Rows are points. Two turns around zero, p and q, are shown by what they do to some points. Write where each new point lands after one turn and then the other. Backwards means that the second turn is done in reverse. Each puzzle has new turns, and all numbers are rounded.
In the rows, 128 means zero.

Turn p:
[125  99 153] => [108  98 116]
[149 181 161] => [138 121 193]
[ 82 149 105] => [105 178 128]
[189 106 108] => [186  99 107]
[141 117  84] => [159 146  98]
[ 83 116 157] => [ 73 125 127]
Turn q:
[148 132 141] => [148 124 142]
[ 92 165 151] => [113 180 145]
[113 175 163] => [136 180 157]
[148  37  90] => [105  34 101]
[129 146 106] => [137 141 104]
[138 113 118] => [130 109 120]
Where do these land?
p, then q: [120 174 142] => [130 151 171]
q, then p backwards: [176 104  87] => [175  80 127]
p, then q: [ 82 142 113] => [121 177 120]
q, then p backwards: [134  92 171] => [140 151 178]

Turn p:
[ 94 132  91 155] => [ 94 107  87 131]
[172 124 134 120] => [153 159 137 110]
[165 122 218 155] => [165 186 168 191]
[113 154 100  98] => [100 105 139  94]
[ 95 108  97 112] => [127  82 109 115]
Turn q:
[112 152 142 141] => [132 161 130 136]
[165 164 137 126] => [168 137 157 112]
[ 86 110 142  83] => [ 72 137 116  97]
[190 106 135 184] => [166  88 169 181]
[71 99 90 76] => [ 76 117  65  91]
[145 137 122 157] => [155 127 133 150]
Where do these land?
p, then q backwards: [132 135  93 138] => [104 127 113 104]
q, then p backwards: [149  81 143 117] => [ 83 146 131 102]
p, then q: [111 168 139 168] => [123 172  98 155]
p, then q: [ 71 162 116 151] => [ 87 142  84 163]
q, then p backwards: [178  94 150  67] => [101 156 109  51]

Turn p:
[110 151 102 188  93 152] => [ 99  62 132 159 103 136]
[172 164 143 162 173 110] => [140 160 129 200 138 152]
[ 94  84 163 102 103 111] => [144 121 151  80 153  82]
[109 150 134 144 112  59] => [114 121 105 163 161  72]
[ 79 153 166 120 149 163] => [ 81 147 188 118 126 127]
[169  96 136  97 190 158] => [165 181 139 105 136 188]
[165 120 101 103  86 128] => [157 121  87 110  89 118]
[151  90  79  97  92 145] => [155 106  83  77  98 141]
[104 143 128 138 154 127] => [ 98 134 138 139 147 137]
Turn q:
[164 148 170 177 105 126] => [154 140 154 136 135  59]
[123 139 159  93 168 124] => [113 160 149 118 164 157]
[121 101  48  63 104 113] => [ 99  88  83  73  83 180]
[105 156 129 175 119 225] => [156 125 183 208  76 133]
[148  68 167 115 112 128] => [153  80 147 102 172 125]
[130 105 161 107 102 110] => [114  98 143 103 158 114]
[151 152  94 152 131 117] => [142 154 101 124  96 110]
[105 138 100 150 168 121] => [129 156  91 160 125 146]
[104 145 123 121 142  89] => [ 92 149 101 129 142 128]
Where do these land?
q, then p: [ 74 181 161  75 167 179] => [ 79 121 230 148 105 127]
q, then p: [102 143 180 161 179 111] => [ 95 145 140 193 158 159]
p, then q: [174 173 109 134  96 115] => [135 104  93 134  85  83]
p, then q: [167  85 117 113 108  92] => [159 146 101  75 105 134]
p, then q: [173 114 100 164  95 153] => [178  77 130 112 105 117]
q, then p backwards: [163  95 139 141 122 134] => [139  85 142 133 108 118]
p, then q: [ 98 130 133 141  83 152] => [112  82 125 117 162 123]
q, then p: [ 82 127 124 138 161 124] => [100 101 138 147 132 164]
p, then q: [119 105  89  85 141  92] => [111 156 101 108  99 177]

Turn p:
[ 81 145 150 121 140  79] => [ 86 138 107  73 143 122]
[198 153 112 147 158 108] => [176 122 144 141 192 103]
[127 174 168 114  66 155] => [145 186 147 111  72  96]
[135  81 107 160 127 153] => [114 109 145 181 128 154]
[123 157 148 132  93  86] => [106 158 129 105 132  80]
[179  81 127 104 128 165] => [165  76 158 160 101 130]
[ 98 116 139 120 174 132] => [119 109 121  98 136 172]
[ 85 116  74 125 138 146] => [114 124  74 155 121 166]
Turn q:
[154  97 136 146 104 129] => [132 114 115 165 107 148]
[ 31 143  95 131 166 150] => [100 101 197  75 187 116]
[120 138 118 141  95 112] => [ 98 144 125 145 138 143]
[155 137 160  81  81 156] => [150 178 134 124  75 163]
[171  95 137 129 177 153] => [181  83 105 121 107 115]
[137 143  94 143 113  89] => [ 85 135  93 136 143 123]
[152 110 113  98 125  87] => [102 131 102 131  89  99]
[ 59 131 160 139 189 125] => [150 113 190 120 177  76]
[172 159 140 143 101 150] => [154 157  93 136 131 169]
Where do these land?
p, then q: [101 130  67 144 112 103] => [ 88  95 121 110 179 127]
q, then p: [150 172 139 134  71  70] => [129 204  85 134 163 145]
p, then q: [139 167 105 154 134 197] => [170 143  78 119 158 174]
q, then p: [106 107 180 135 143 159] => [142 120 193 121 137 112]
q, then p: [151  92  96 120 131 121] => [ 97 113 112 158 104 121]
q, then p: [114  93 165 121 171  85] => [ 83 116 153 118 168  83]
q, then p: [136 136 144  88 134 162] => [161 129 136 121 101  93]

Turn p:
[140 125 172 111 128 108 134 156] => [112  92 120 103 114 130 160 141]
[182 168  89 152  99  98 121 181] => [147 140 201 109  77 174 144 132]
[ 90  91 154 166 165 120 153 124] => [125 111  99 163 147 107 122 190]
[142  71 154  96 125 184 143 110] => [111  88  72 165 142 141 127  83]
[101 122  95  81 147 138 103 162] => [ 96 153 107  90 143 169  98 127]
[147  79 156 118 119 111 152 108] => [123  90  92 149  92 107 130 124]
[122 176  89 137  68 107 100 155] => [149 196 165  98  99 148 157 119]
[ 90 132 108  88 159 139 153 101] => [146 130  90 103 162 118  80 124]
[ 83 168 127 149 165 185 134  87] => [154 144 133 144 219 105 110 125]
[183 149 136 181 105  91  86  97] => [118 136 202 154  86  82 151 115]
Turn q:
[ 68  92 128 116 104 145 113 151] => [133 150 130 102 114  58 117 110]
[141 135 111 141 118 155 204 148] => [148 156 129 105 104 180 140  77]
[186 112 114 146 128 113 130 101] => [153 100 129 124 124 175 112 164]
[175 142 115 118 161 134 110 132] => [155 117 108 162 156 153 137 144]
[ 31 105 113 130 139  90  91 145] => [ 82 113  82 102 115  39 122 120]
[166 110 173 141 123 162  93 142] => [155 172 147 162 127 126 113 175]
[133 170 109 136 115 111  97 109] => [101 102 127 143 163 137  95 126]
[ 88 139 116 144 129  45 155 155] => [ 73  86  91 128  72 121 128  96]
[107 118 153 148 140 175 187 120] => [124 186 140  86 115 150 165 117]
[184 158 148  60 123 149  98  78] => [156  98 195 167 192 140 149 151]
Where do these land?
q, then p: [139 134 184 137 130  88 115 161] => [151 167 133 153 118 134 175 162]
p, then q: [134 136 196  88 144 169 131 184] => [173 143 113  66 123 110 195 113]
p, then q backwards: [173 119 198 120 133 143 172 113] => [131 127  92  62 148  70 127 123]
q, then p: [125 169  82 106 106  33 110 105] => [ 72 156  60 195 113 114 100 151]
q, then p backwards: [143 182  83 145 136 164 122 121] => [103 132 107 103 146 198 128 133]
q, then p backwards: [ 65 127  82 148  75 134 120 138] => [132 139 105  60 150 113 105  73]
p, then q backwards: [153  76 105 127 131 138 105 119] => [131 164 139 152 107  96 127 161]
p, then q: [118 121 131 131 151 144 114  91] => [101 112  98 127 132 121 129 151]
p, then q: [104  88  92 150 146 140 162 120] => [142 145  85 147 146 136  79 140]
